Each row is a point. Examples show where two turns around zero, p and q, send a point. Write where each new point lands after one turn and then the other. Backwards means that the second turn is done in reverse. Each puzzle has new turns, and all numbers are rounded.
(in the rows, 128 means zero)

Turn p:
[136 166] -> [111 163]
[ 75 137] -> [ 80 103]
[131  83] -> [158  94]
[170 126] -> [163 152]
Turn q:
[176  97] -> [93 83]
[ 95 167] -> [169 158]
[113 120] -> [121 144]
Where do these land?
p, then q backwards: [128 144] -> [116 117]
p, then q backwards: [ 77 136] -> [156  85]
q, then p: [179 103] -> [135  72]

Turn p:
[165 151 150] -> [136 176 136]
[126 147 129] -> [121 139 114]
[169  97  68] -> [204 106 123]
[ 63 147 159] -> [ 56 114 117]
[117  98 134] -> [124 105 150]
Turn q:
[ 69 129  75] -> [ 80 183  97]
[157 149 141] -> [144 117 161]
[116 111 177] -> [118  77 115]
[171 123 119] -> [170 134 140]
Where do these land?
q, then p: [ 98 171 102] -> [ 74 135 106]
p, then q: [167 147 125] -> [138 138 169]
p, then q: [157  93 177] -> [114  68 153]
p, then q backwards: [ 90 101 108] -> [121 119 177]

Turn p:
[135 106 101 156] -> [149 113 102 101]
[164 124 111 133] -> [112 121 118  93]
[123 136 111 100] -> [112 102 139 139]
[ 31 115 178 100] -> [183 139 179 212]
[126 123 154 113] -> [128 143 154 133]
[155 104 116 146] -> [137 125 118  88]
[162 187 125 148] -> [ 75 152  87 128]
Turn q:
[128 168 120 104] -> [142 142  86 134]
[105 155  82 105] -> [ 97 151  80 139]
[167  93 143 160] -> [137 114 174  89]
[ 91 128 143 160] -> [115  85 133 152]
[108 161 147 140] -> [142  98 104 146]
[169  62 132  99] -> [134 178 191 108]
Where do these land?
p, then q: [154 109 146 103] -> [160 132 132 159]
q, then p: [107  65 122 151] -> [165 170 152 164]
p, then q backwards: [174 144 110 119] -> [131 123  84 157]
q, then p: [148 136 137 187] -> [147 108 181 106]
q, then p backwards: [ 84 108 154  76] -> [ 74 159 170 118]
p, then q: [102 158  97 109] -> [ 90 104 157 124]
p, then q backwards: [127 176 129 151] -> [ 99 148  97 103]

Turn p:
[120 116 135 136 137 161] -> [109 131 132 137  97 121]
[ 87 158 176 143 150  94] -> [134 182 158  75 135 120]
[ 75 139  31 135  41 107] -> [ 68  35 118  82 189 176]
[159 125 159 109 117 141] -> [166 120 143 147 107 122]
[169 147 140 133 161 143] -> [159 151  95 139 101 118]
[158  90 132 144 143 123] -> [129 132 118 161 134  88]
[129 121 122  96 148 127] -> [130 145 130 154 133 150]
Turn q:
[129 161 117 123 144 113] -> [133 161 114 126 124 148]
[163 169 160 132  95 110] -> [186 156 148 107 114 115]
[131 117 127 212 138 168] -> [137 108 180 188 168 150]
[158 128 108 104 134  93] -> [138 127 106 109  87 152]
[125  76 149  98 190 112] -> [ 71  98 133  76 128 163]
[ 95 109 137 150 103 114] -> [144 100 113 129 165 114]
[ 95 136  97  78  93 185] -> [ 88 147 101 161 110  57]
Where do these land?
q, then p backwards: [151 131 129 162  94 128] -> [162 122 155 105 110 125]
p, then q backwards: [121  87 142 168 138 148] -> [123 120 125  92 111 176]
p, then q: [182 120 119 129 125  89] -> [132 117 135 135 104 190]
q, then p backwards: [132  71  93 153 116 161] -> [145  76 103 115  89 161]
p, then q backwards: [ 99 164 158  73 144 152] -> [189 160 127 141 170 114]
p, then q: [ 82 197 137 104 171 150] -> [116 189 135 153 104  59]
q, then p: [130 126 119 106 107  68] -> [134  91 104 168 144 156]

Turn p:
[164 155  96 117  91 141] -> [ 89 108 143  95 166 133]
[130 115 109 173  99 131] -> [129 107 101  93 127  96]
[117 110  86  77 193 154] -> [ 75 121 113 197 105 166]
[115 102 170 148 117 110] -> [164 160 124 116 109 104]
[149 146 174 134 153 134] -> [151 126 179 136 108 126]
[101 166 114 186  59 120] -> [170  94  95  57 165 123]
[123 113  72  91 176  98] -> [ 92 126  99 201 151 131]
[124 116 201  98 137 136] -> [152 181 168 131  93 146]
Turn q:
[102 213 113  91 109 112] -> [ 71  82  99  95 144  77]
[130 126 125 154 127 179] -> [ 96 161 140 151 132 150]
[ 97 110 128 130 153 173] -> [114 134 167 164 156 140]
[115 107 140 108 101 142] -> [132 131 133 162 114 102]
[201 134 180 116 148  53] -> [176  82 112  70  56 159]
[109 124 108 154  98 154] -> [110 173 125 143 143 112]
[130 100  92 123 132 156] -> [134 142 114 166 155 144]
[185 130 144 118 153  37] -> [190  85  98  63  93 150]
[ 83 108 122 157 129 147] -> [127 162 163 140 159 115]
Where do these land?
p, then q backwards: [ 95  47  67 117 192 123] -> [175 133 104  73  50 189]
p, then q: [ 99 129 159 151 138 149] -> [123 142  93 148  96 128]
q, then p backwards: [136 136 109 154 114 147] -> [121 107 122  98 113 123]
p, then q: [139 137 162 133  62 116] -> [117  55 116 128 112 134]
q, then p backwards: [152 110 176 141 139 174] -> [131 127 158  89 169 167]
p, then q: [135 123  99 127 186  68] -> [154 176 144  71 148 160]
q, then p: [133 163 158 111  89 131] -> [143 157  87 110 158 128]
p, then q: [135 180  93  91 104 117] -> [120 105 178 150 159 168]

Turn p:
[ 99 179 145  87 133 158 128 118] -> [136 147 117  66 160 118  98 127]
[146  82  56 148 155 134 200 132] -> [136 132 172 192  84 183  74 131]
[ 60  97 136 114 138  83 100 169] -> [ 87 165  94 166 128  62 120 110]
[156  79  88 124 124 149 159 153] -> [ 91 124 156 155  89 174 109 131]
[195 130  84 162 167 120 131 134] -> [162 107 194 144  77 139 142 120]
[103 117 186 146 109 125 160 158] -> [123 153  66 133 112 130 137 171]
[159 110 118  84 157 125  90 130] -> [101  90 150 108 106 104 121  89]
[ 86 122 160 146 128 153 115  88] -> [132 108 107 130 178 108 116 169]
[127 175 172 114  81  98  97  75] -> [159 110  82  94 188 124 174  99]
[176 135 108 149 152  98 128 133] -> [160 115 158 141  88 128 150 108]
[101 181 155 133  65 165 100 118] -> [122 154 114  78 197 138 167 154]
Turn q:
[150 127  99 166 187 153 134 171] -> [ 64 117 181 134 116 130 106 159]
[152  96 145 132 115  92 121  55] -> [167 147 107 124  87 177 175 119]
[128 140  80  71  87 118 110 135] -> [139 172 109 108 129  99  93  74]
[133 160 156 172 163 197 185 147] -> [ 75  85 131 175 129  86 148 194]
[ 74 186 157 111 138 120 137 180] -> [160  98 131 137 183  86  77 160]
[ 79 112 127 114 143 153 131 129] -> [121 144 134 154 179 130 134 129]
[126 140 137 103 164 133 167 167] -> [134 121 173 154 136  84 116 145]
[ 76 169 115 109 127 135 121 149] -> [134 140 112 134 176 105  83 140]
[174  91 102 170  91  75 121  78] -> [135 152 112  63  68 173 170 121]
[162  69 144 144  73 103 103 108] -> [140 111 114  81 104 164 179  77]
[154 118 146 117 121 129  77  88] -> [140 120 101 145 101 175 128  91]
Where do these land?
p, then q: [130 104 147 144 134 197 172 148] -> [ 97  91 133 116 177 103  95  87]
q, then p: [ 95 138  94 118 117 117 101 121] -> [138 126 164  96 142 105 120 112]
q, then p: [139 127 107 102 101 129  69  99] -> [137 106 172 114 185 145 123 119]
p, then q backwards: [ 92  97 163 190 203 164 178 152] -> [138 233 127 141 186 107 171 110]
p, then q: [170 132  98  93 108  78  88  59] -> [133 165 135 175  95 176 206 138]
q, then p: [126 166 134 103 131 147 145 128] -> [141 136 141 158 121 113 161 116]
p, then q: [138 139 144 163  86  94  89 106] -> [121 151 166 134 103 104 166 172]
p, then q: [162  98  98 122 103  95  88 140] -> [142 141 106 132 147 133 189 166]
q, then p: [124 161 147 169 192 155 180 187] -> [ 90 161  76 166  79  68 153 156]
p, then q backwards: [110 103 182  96 146 144 146 159] -> [150 186  97 161 102 141 124 121]
p, then q: [121 143  96 108  87  89 153 108] -> [ 97 148  97 169  99 146 131 157]

Turn p:
[131 133 143 190 129  85 105 136 143] -> [123 172 130 180 109 160 141 116 108]
[ 49 156 188  85 153 152 148 125 138] -> [ 86  88 109 158 133 108  76 150 205]
[102 136 158 113 184 197 140 110 138] -> [126 125 122 100 142 146  84 155 208]
[149 114 110 116 111 118  89 148 152] -> [101 141 152 109 114 127 133 136  85]
[198 124 128 143 100 114 145 169 141] -> [138 109 127 108  83 169 156 102  80]
[176 101 141 168  93 106  97 135  89] -> [129 146 141 133 150 163 152  67  77]
[108 186 106 140  87 121 115 126 118] -> [116 139  65 146 140 107 131 140  95]
[ 68 105 132 110 138 176 167 127 152] -> [120  86 137 129 149 128 131 185 185]
[104 142 112 138 149 106 118 156  98] -> [110 155 113 140 121 101 159 110 147]
[195  83  62  77 137 105 154  47 111] -> [232 121 184  77 138  71 115 118  89]
Turn q:
[120  82 106 158  94 139 108 154 154] -> [107 148 105 157 123 180 163 130 148]
[119 102 148  88 114 151 171 167 116] -> [164 116  91 182 151 101 135 127 130]
[112 159 192 100 149  97 104 151  96] -> [185 133 190 125 148  90 128 147 144]
[ 93 172 159  90 201 127 125 137 128] -> [179 129 161 102 153  94 119 171  74]
[166 147 144 102 168  92 101  61 177] -> [117 103 185  87  69 109 147 108  73]
[ 92 123 190 101 183 131 127 102  79] -> [168 117 175 112 200  90 131 108  99]
[184 127  64 165  70 143 118 131 120] -> [ 71 109  97 140  88 175  93 122 179]
[140  96  96 171 125 117 166 159 124] -> [ 92 122  75 124 140 128 154 147 163]
[ 75 137 133  92 135  93 143 111 117] -> [127 171 148 137 148  77 122 127 101]
[153 145 108 189  71 157 137 112 160] -> [115 142  79 102  82 178 111  95 160]
[153 117  68 151  97 162 107 124 138] -> [ 84 118 103 143 106 188 105 126 135]
Where do these land?
p, then q backwards: [104 152 145  86  86 155 109 104 163] -> [137 154  68 109 164 146 143 133  93]
p, then q backwards: [186 155 150 170 139 101 159 180 114] -> [156 107 147 146  78 158 127 104 200]
p, then q: [ 78 160 130 149 100 169  91 170  81] -> [ 97 169  96 108 162 117 113 172  63]
p, then q: [188 138  87 152 159 162 105 147 112] -> [148 109 122 155  98  95  60 125  95]
q, then p: [105 130 135 178 166 127 159 162 151] -> [135 104 117  82  82  91 152 136 140]
p, then q: [167  72  80 115  84  66 153 122 130] -> [130  81 130 125 159  66 140  80 191]
q, then p backwards: [102 157 160 142 110  87 128  87 156] -> [169 123  96 120 177 104  96 138 111]
q, then p backwards: [111  83 147  88 159 151 162  72  97] -> [132 113 133 105  61 100 111 109  63]
q, then p: [168 176 118 130 144 157 142 108 141] -> [103 120 159  97 162 105 130 116  90]
q, then p: [ 89  74  76  84 151  66 111 140 139] -> [113 123  79 200 119 131 177 107 186]
p, then q: [ 77  84 169 134  90 135  90 133 117] -> [150 150 129  83 193 140 161 135  99]
q, then p: [161 154 140 109 148 161 127 110 135] -> [125 122 162 105 160 130 128  98 105]

Turn p:
[155 176 112 141  81 121 131 181 147 160 118] -> [142 136 148  90 154 174 154 133 154  85  84]
[186 101 163 110  97 119 130  99 101 163 173] -> [147 167  96 133  67 176  95 116 148 152 112]
[153  98 146 169 172 117 207 158 150 119 147] -> [ 84 119 125  67  80  98 121 118  77 129  84]
[104 144 131 132  65 147 162  99 150 146  96] -> [113 100 150 109 113 157 118 164 173  91 163]
[ 67  37 133 148 121 139 151 155 166  98  96] -> [144  73 137  84  89  65 169 180 109 151 164]
[127 131 143  80 134  94 126 121 123 147 155] -> [114 133 131 165 109 163 143 114 129 162 115]
[123 157  90 133 140 132 103 119  94 150  67] -> [145 137 132 144 167 136 146  96 120  75 174]
[146  62 113 115 170 178 178 135 154 126 129] -> [121 134 147  69 101 115 106 141  60 168 158]
[103 127 131 119 142 127  47  41 148 120 121] -> [113 136  73 175 171 114 122 131 172 166 196]
[129 210 129 140 164 126  84 157  69 133 185] -> [128 183 124 203 178 124 117 116 111  97  57]
[143 166 169 118 124 142 102 113 122 105 101] -> [123 154 151 142 144 107 112 102 180 125 136]
[100 128  74 130 124  95 116 158 111  68 149] -> [164  62 124 155 164 109 132 126 101 134  92]
Turn q:
[124 171 208 100 171 118  92 125 166 152 137] -> [ 97 125 113  73  84 180  70 103 146 134  93]
[ 60 172 140 113 165 122 132 154 124 137 169] -> [117 127 122  97  81 173 131 107  58 124 133]
[150 121  88 170  50 155 168  95 144  86 122] -> [189 123 144 163 125  55 145 132 165 128 184]
[124 142 142 145 148 104 140  94  85 133 148] -> [110 156 136 121 103 104 117 153  96 156 112]
[ 87 111 167  96 173  68  67 139 209 160 121] -> [ 57 134 143 129  90 230 119  91 170 106 101]
[158 125  62 178  81 164 102 113  92 123 119] -> [192 117 121 154 145  85 188 171 148 152 117]
[109 177 143  87 181  92 150 134 152 203 117] -> [122 140 178 112 123 205  68 108  88 138  96]
[115 106 110 141 102 135 154  99  77 104 104] -> [138 142 113 174 135  82 129 168 108 123 146]
[138  96 116 127 118 188 115 134 132 101  99] -> [157 126  85 131 161 117 143 141 158  90 140]
[134 151 170  90 148  68  86 191 166 128 124] -> [ 69  92 114 120 128 188 111  60 141 156 107]
[129 136 110  76 113 133 143 106  87 123 145] -> [124 111 129 122 145 128 113 177  98 149 165]
[166 107  80 162 144 154 157 123 110  69 119] -> [156 178 106 132 176  77 164 125 133 138 157]
[144  87 150 170  81 140 132 165 141 139  88] -> [138  96 127 166 145  86 132  97 162  84  95]
[153  91 106 136 116 150 154 121 107 134 181] -> [126 124 161  96 151  82 161 157 119 116 145]
Where do these land?
q, then p: [118 183 127 184 169  96 152 105 112 116  85] -> [126 157 105 139 157 167 122 100 170  52 134]
q, then p: [ 74 175 120 159 127 149  72 108 165 105 100] -> [158 116 129  64 154 176  75 152 152 102 130]
p, then q: [136 187 171 131 146 109 106 114 129  93 122] -> [127 179 138 152  77 159 117 109 153 126 122]
q, then p backwards: [ 74 132 107 139 108 157 176 117 114 177 147] -> [ 96 108 102 127 121 165 166 173  74 138 115]
q, then p: [140 104 105 169 105  68 155  79 138 139 123] -> [ 80 141 109 121 105 111 159 139 182  94  88]
q, then p: [134 104  93 115 123 129  96 125 183 179 171] -> [101 143 186  93  88 105 113 155 144 168 132]
q, then p: [151 174 126 136 108 159 143 176 182 103  84] -> [116 144  66 101 147 150  77  99 129 167 164]
q, then p backwards: [120  85 131  88 152 174 173 100 182  81 138] -> [144 146 123 162 120 185 116  80 126 168  56]
p, then q backwards: [119 105 111 168 122 111 155 103  81 165 122] -> [ 54 126 152 124 120 161 127 137 129 109 123]
p, then q backwards: [161  98 100  88 127 153 118 130  93 103 154] -> [131 200 112 124 128 127 161 123 123 142  99]
p, then q: [148 177 160  98  69 141  64 136  94 188 151] -> [222 141 108  85 120 122 110  61 167 138 119]
q, then p backwards: [146 100 167 144 147 151 152 180 105 108 126] -> [146 149 112 190 174 111 124 134 129 105 114]
p, then q: [180  88 122 102 138  87 113 125 101 138  83] -> [151 138 172 105 126  97 105 188 151 150 156]
q, then p backwards: [ 91  79 154  71 151 108 115 193 113  97 187] -> [108 145  89 157 184  87 185  94 180 171  96]
